Each point is reached from the start by the listed moves, each made 0, 1 or 2 times, or once backwards (-1), plus a little noise. Is the number of moves made odd or even? Then give how often each move was made.

Moves:
(1): [ 0.19 -0.19 -0.26 -0.01]
(2): [0.29 0.04 0.05 0.26]
(3): [-0.01 -0.29  0.28 -0.07]
Start: [-0.02 -0.18  0.22 -0.11]
Points:
[-0.11 -0.40 -0.11 -0.39] => even (1, -1, 0)
[0.57 0.20 0.03 0.48] => odd (0, 2, -1)
[-0.51 -0.02  0.41 -0.33] => even (-1, -1, 0)

Moves:
(1): [ 0.28  0.04 -0.16  0.14 -0.13  0.14 -0.03 -0.03 -0.06]
(2): [ 0.13  0.16 -0.04  0.04  0.15  0.18  0.24  0.11 -0.08]
(3): [ 0.05  0.01  0.30 -0.08  0.03  0.10  0.04 -0.18 -0.14]
(4): [-0.04  0.03  0.16  0.29  0.04  0.01 -0.08  0.12 -0.05]
(5): [-0.09 -0.22 -0.17  0.05  0.13 -0.18  0.18 -0.08 -0.15]
(6): [-0.07 -0.04 -0.12 -0.02  0.16  0.17  0.01  0.05 -0.02]
Start: [ 0.11 -0.11  0.10 -0.09  0.03  0.05 -0.08  0.03  0.10]
Points:
[ 0.43 -0.07 -0.57  0.15 -0.23  0.59 -0.56  0.21  0.29] => odd (2, -1, -1, 0, -1, 2)
[ 0.15 -0.37 -0.19  0.44 -0.25 -0.43 -0.30  0.07  0.08] => even (1, -1, -1, 1, 1, -1)
[-0.18 -0.23 -0.13  0.61  0.77 -0.16  0.59  0.53 -0.26] => even (-1, 2, -1, 2, 2, 0)
[-0.37 -0.52 -0.37 -0.12  0.88  0.08  0.59  0.11 -0.27] => even (-1, 1, 0, 0, 2, 2)
[ 0.33 -0.19 -0.21  0.03  0.52  0.63  0.39 -0.04 -0.39] => even (1, 1, 1, 0, 1, 2)

Moves:
(1): [ 0.07 -0.04 -0.01  0.10 -0.12  0.18 -0.05 -0.13  0.19 -0.06 -0.05]
(2): [-0.10  0.14  0.02  0.11  0.10  0.13  0.00  0.23 -0.05  0.00 -0.07]
(3): [ 0.11 -0.06  0.13  0.17 -0.30  0.09 -0.09  0.12 -0.07 -0.05 -0.10]
(4): [ 0.15  0.09 -0.21  0.10 -0.07 -0.18  0.05  0.04 -0.03  0.10 -0.11]
(5): [-0.07 -0.01  0.02  0.05  0.16  0.01 -0.11  0.03 -0.02  0.00 -0.03]
(6): [-0.24 -0.05 -0.14  0.07  0.00  0.09  0.02  0.09 -0.03  0.09 -0.02]
(7): [ 0.14 -0.20 -0.08  0.16  0.01 -0.08  0.24  0.19  0.16 -0.01 -0.12]
(8): [-0.02 -0.03 -0.06 -0.07 -0.06  0.03 -0.02  0.19 -0.04 -0.14 -0.04]
(9): [-0.06 -0.04 -0.03  0.11  0.03 -0.16  0.07  0.00  0.28 -0.02  0.08]
(10): [ 0.07  0.04  0.03 -0.14 -0.08  0.02 -0.08 -0.08  0.08  0.17 -0.04]
(11): [ 0.06 -0.03 -0.07  0.01 -0.05  0.04 -0.09 -0.02 -0.06  0.03  0.23]
Start: [-0.03 -0.11 -0.04 -0.04 -0.13  0.04 -0.08  0.03 -0.01 -0.06 -0.08]
Points:
[-0.10  0.01  0.05  0.60 -0.46  0.24  0.04  0.46  0.59 -0.20 -0.21] => odd (1, 2, 1, 0, -1, 0, 0, 0, 2, 0, 0)
[ 0.29  0.16  0.04 -0.48 -0.30  0.15 -0.21  0.36 -0.48 -0.01  0.01] => even (-1, 1, 0, 0, -1, -1, 0, 1, -1, 1, 1)
[ 0.65 -0.51 -0.46  0.94 -1.27 -0.08  0.24 -0.06  0.70  0.11 -0.51] => even (2, -1, 2, 2, -1, 1, 1, -1, 1, 0, 0)
[-0.45 -0.36  0.19  0.83 -0.35  0.49  0.20  1.24  0.11 -0.55 -0.61] => odd (0, 2, 2, -1, 0, 1, 1, 1, 1, -1, -1)
[-0.74  0.10 -0.43  0.11 -0.21  0.61 -0.65  0.55  0.35  0.13  0.22] => odd (1, 2, 0, 0, 1, 2, -1, 2, 2, 2, 2)

Moves:
(1): [ 0.08  0.03 -0.09 -0.06 -0.17  0.02  0.12  0.13 -0.01 -0.12  0.13  0.04
  0.07 -0.03 -0.11]
(2): [ 0.02  0.10  0.09  0.10  0.03 -0.08  0.03 -0.03 -0.06  0.06  0.07 -0.08
  0.02  0.01  0.02]
(3): [ 0.08 -0.01  0.12  0.04 -0.06 -0.03 -0.10 -0.10  0.03 -0.10  0.01 -0.02
  0.23 -0.04 -0.09]
(4): [-0.02 -0.12 -0.19  0.25 -0.03  0.07  0.13 -0.02 -0.06  0.08 -0.12  0.06
 -0.01  0.07  0.01]
(5): [ 0.16  0.01  0.24 -0.05  0.13  0.02 -0.01  0.11  0.04  0.14 -0.01  0.23
 -0.10 -0.08 -0.01]
(6): [-0.09  0.07  0.05 -0.13  0.01  0.03  0.14 -0.18 -0.03  0.02  0.25 -0.04
 -0.03  0.09  0.06]
(7): [-0.10 -0.06  0.09  0.07  0.14 -0.19  0.04 -0.01 -0.05 -0.17 -0.06 -0.05
  0.04 -0.01 -0.04]
(8): [-0.12  0.06  0.05  0.08  0.07  0.17  0.08  0.11 -0.01 -0.07 -0.04 -0.01
 -0.03  0.05 -0.10]
(9): [-0.02  0.35 -0.02  0.02  0.10 -0.06  0.01  0.01  0.13 -0.13 -0.09 -0.01
 -0.22  0.06  0.02]
(10): [ 0.11 -0.10  0.14 -0.08  0.00  0.04  0.21  0.09  0.11  0.04  0.01 -0.05
  0.14  0.00 -0.13]
(11): [ 0.12 -0.10 -0.03 -0.01  0.00 -0.07 -0.25  0.18  0.09 -0.05 -0.07  0.04
 -0.13  0.06 -0.23]
(12): [ 0.10  0.04  0.11 -0.05 -0.29 -0.08  0.25 -0.06 -0.23  0.04 -0.10  0.14
 -0.14 -0.03  0.09]
(13): [ 0.01  0.01  0.00 -0.04 -0.01 -0.14  0.12  0.02 -0.17 -0.02 -0.15  0.11
  0.10  0.13 -0.01]
(14): [ 0.11 -0.02 -0.02  0.01 -0.03  0.08 -0.11 -0.09 -0.02  0.03  0.06 -0.02
 -0.02  0.10  0.21]
Start: [-0.03  0.11  0.11  0.12 -0.03  0.15  0.01  0.08  0.11 -0.09 -0.03  0.07
 -0.11  0.11  0.12]
Points:
[ 0.05  0.22  0.76  0.38  0.77  0.07  0.36  0.68  0.42 -0.62 -0.16  0.38
 -0.01  0.41 -0.73] => odd (1, 0, 1, 1, 2, 1, 2, 2, 1, 1, 1, -1, 1, 0)
[ 0.65  0.30 -0.10  0.49 -1.22  0.46  0.54  0.15  0.06 -0.40  0.17  0.11
 -0.25  0.44 -0.40] => odd (2, 1, 2, 2, -1, 1, -1, 1, 1, 1, 2, 2, -1, 1)
[ 1.38  0.01  0.92  0.07 -0.99 -0.16  1.16  0.13 -0.56  0.15 -0.33  0.93
  0.67  0.08  0.32] => odd (2, 1, 2, 1, 2, -1, 0, -1, 0, 2, -1, 2, 2, 2)
[ 0.50 -0.14  1.06 -0.21  0.23  0.03  0.71  0.29 -0.01 -0.40 -0.06  0.55
  0.43  0.46 -0.08] => odd (1, -1, 1, 0, 2, 1, 2, 1, 0, 2, 0, 0, 2, 2)
[-0.02  0.78  0.08  0.56 -0.16  0.59 -0.03 -0.67 -0.05 -0.11  0.33 -0.01
 -0.01  0.46  0.76] => even (0, 1, 2, 1, 0, 1, -1, 1, 1, -1, -1, 0, 0, 2)

Moves:
(1): [ 0.02 -0.01  0.08  0.09  0.07 -0.06  0.03 -0.04 -0.04  0.06  0.11  0.02
  0.11  0.06  0.04  0.06  0.24  0.17 -0.03  0.09]
(2): [-0.10 -0.04  0.01  0.06 -0.05  0.09 -0.20 -0.12  0.14  0.03 -0.04 -0.14
  0.13 -0.05  0.12  0.18 -0.16  0.06 -0.18  0.05]
(3): [-0.16 -0.05 -0.05 -0.15 -0.05 -0.17  0.08 -0.08  0.10  0.03  0.05 -0.07
  0.11  0.09 -0.10  0.10  0.06 -0.07  0.08 -0.24]
(4): [-0.03  0.03  0.07  0.09 -0.09 -0.05  0.06 -0.02 -0.05  0.00  0.03  0.12
  0.04 -0.02  0.01  0.01 -0.03 -0.07 -0.05 -0.04]
(5): [ 0.17 -0.12  0.01  0.28  0.13  0.08 -0.09  0.05 -0.13  0.05 -0.09  0.03
 -0.03 -0.21 -0.07 -0.17 -0.08 -0.10 -0.12 -0.09]
(6): [-0.18 -0.08 -0.26 -0.07 -0.03  0.09 -0.03  0.10 -0.02  0.05 -0.13 -0.08
 -0.04  0.14  0.04 -0.06 -0.16 -0.05  0.04  0.06]
(7): [-0.13  0.07 -0.04 -0.05  0.03  0.04  0.11  0.11  0.10  0.05 -0.09  0.00
 -0.05  0.04 -0.06 -0.05 -0.05  0.10 -0.13  0.09]
(8): [ 0.13  0.04  0.20  0.11 -0.08 -0.12 -0.05  0.04 -0.01 -0.17 -0.08  0.00
  0.00 -0.09  0.02  0.15  0.07  0.22 -0.04  0.00]
(9): [-0.28 -0.13 -0.06  0.03  0.13  0.05  0.18 -0.13  0.08  0.00  0.23 -0.08
 -0.14  0.03  0.03  0.01  0.00  0.05 -0.01 -0.07]
(10): [-0.02  0.11 -0.03 -0.12  0.13 -0.03  0.04  0.06 -0.05  0.10 -0.06  0.10
  0.08 -0.18  0.05  0.06 -0.10  0.03  0.02  0.01]
(11): [ 0.14 -0.02  0.11 -0.06  0.00 -0.14 -0.04  0.06 -0.05 -0.11  0.07  0.03
  0.02  0.16  0.00  0.09  0.10  0.03 -0.19 -0.14]
(12): [ 0.00  0.02  0.07  0.07  0.09  0.17 -0.08  0.02 -0.07 -0.03 -0.01  0.04
  0.18  0.05 -0.04  0.01  0.00 -0.02  0.13  0.00]
(13): [ 0.16  0.10 -0.13  0.02 -0.09 -0.01  0.14 -0.07 -0.09 -0.04  0.04 -0.36
  0.17  0.05 -0.07  0.14 -0.09 -0.19  0.11  0.02]
(14): [-0.06  0.11 -0.05  0.09  0.02  0.01 -0.14 -0.07 -0.04  0.07 -0.14  0.02
 -0.02  0.10 -0.06  0.07 -0.08 -0.09  0.06 -0.05]
(15): [-0.12  0.01 -0.02 -0.05  0.04 -0.02  0.06  0.08 -0.11  0.03  0.15 -0.22
  0.15 -0.32 -0.06  0.13 -0.03 -0.16 -0.22  0.12]
(16): [ 0.06 -0.07  0.01  0.05  0.03  0.13  0.09 -0.17 -0.18  0.04 -0.07 -0.03
 -0.21 -0.05 -0.04 -0.13  0.03  0.04 -0.02 -0.14]
(17): [ 0.04  0.07 -0.03  0.04 -0.05  0.04  0.18 -0.08  0.09 -0.06 -0.03 -0.02
 -0.01  0.09  0.01  0.20  0.19  0.00  0.00  0.04]
(18): [ 0.03  0.20 -0.12 -0.04  0.02  0.04 -0.05 -0.04 -0.03 -0.08  0.10  0.01
  0.08  0.03  0.03  0.09  0.16  0.16  0.02  0.04]
(19): [-0.02  0.02  0.03  0.06 -0.05  0.02  0.12  0.00 -0.02  0.13  0.12  0.05
 -0.05 -0.18 -0.11  0.09 -0.03  0.04  0.12  0.00]
(20): [-0.04 -0.01 -0.16 -0.15  0.03 -0.01 -0.01 -0.12 -0.02 -0.07 -0.06  0.07
  0.04  0.07 -0.07 -0.02 -0.02  0.12  0.09  0.15]
Start: [-0.27 -0.06 -0.05 -0.11 -0.15  0.24  0.12  0.06 -0.05  0.11 -0.05 -0.14
  0.02  0.21  0.01  0.00  0.06 -0.06 -0.17 -0.04]
Points:
[-1.18 -0.43 -0.61 -0.39 -0.54  0.06  1.93  0.14 -0.19  0.72  0.84 -1.49
 -0.15 -0.26 -0.81  0.10 -0.25 -1.09 -0.42 -0.41] => odd (0, -1, 2, 1, 0, 1, 2, -1, 1, -1, 0, -1, 2, -1, 2, 1, 0, -1, 2, -1)
[-0.27  0.51 -0.72  0.04 -0.37  0.73  0.21 -0.36 -0.27  0.05 -0.29 -0.73
  0.76  0.99  0.28  0.85 -0.07  0.27 -0.30  0.06] => even (1, 2, 0, 2, 0, 2, 1, 0, 0, 1, 1, 1, 2, 0, -1, 1, 1, 2, 0, 0)
[ 0.78  0.22  0.94  0.89 -0.29 -0.31  0.13 -0.66 -0.86 -0.09  0.37  0.51
  0.00  0.15 -0.24  0.69  1.25  0.95 -0.21 -1.07] => even (2, 0, 1, 2, 1, -1, -1, 2, 0, 0, 2, 0, 0, 1, -1, 2, 0, 2, 2, 0)
[-0.77 -0.43  0.43  0.18  0.19 -0.11 -0.11  0.00 -0.24  0.28  0.11 -0.48
  0.72 -0.95 -0.57  0.68 -0.83 -0.42 -1.30 -0.78] => odd (-1, 2, 2, 1, 2, -1, 1, 1, 1, 1, 2, 1, 0, 1, 2, 0, -1, -1, 1, 1)
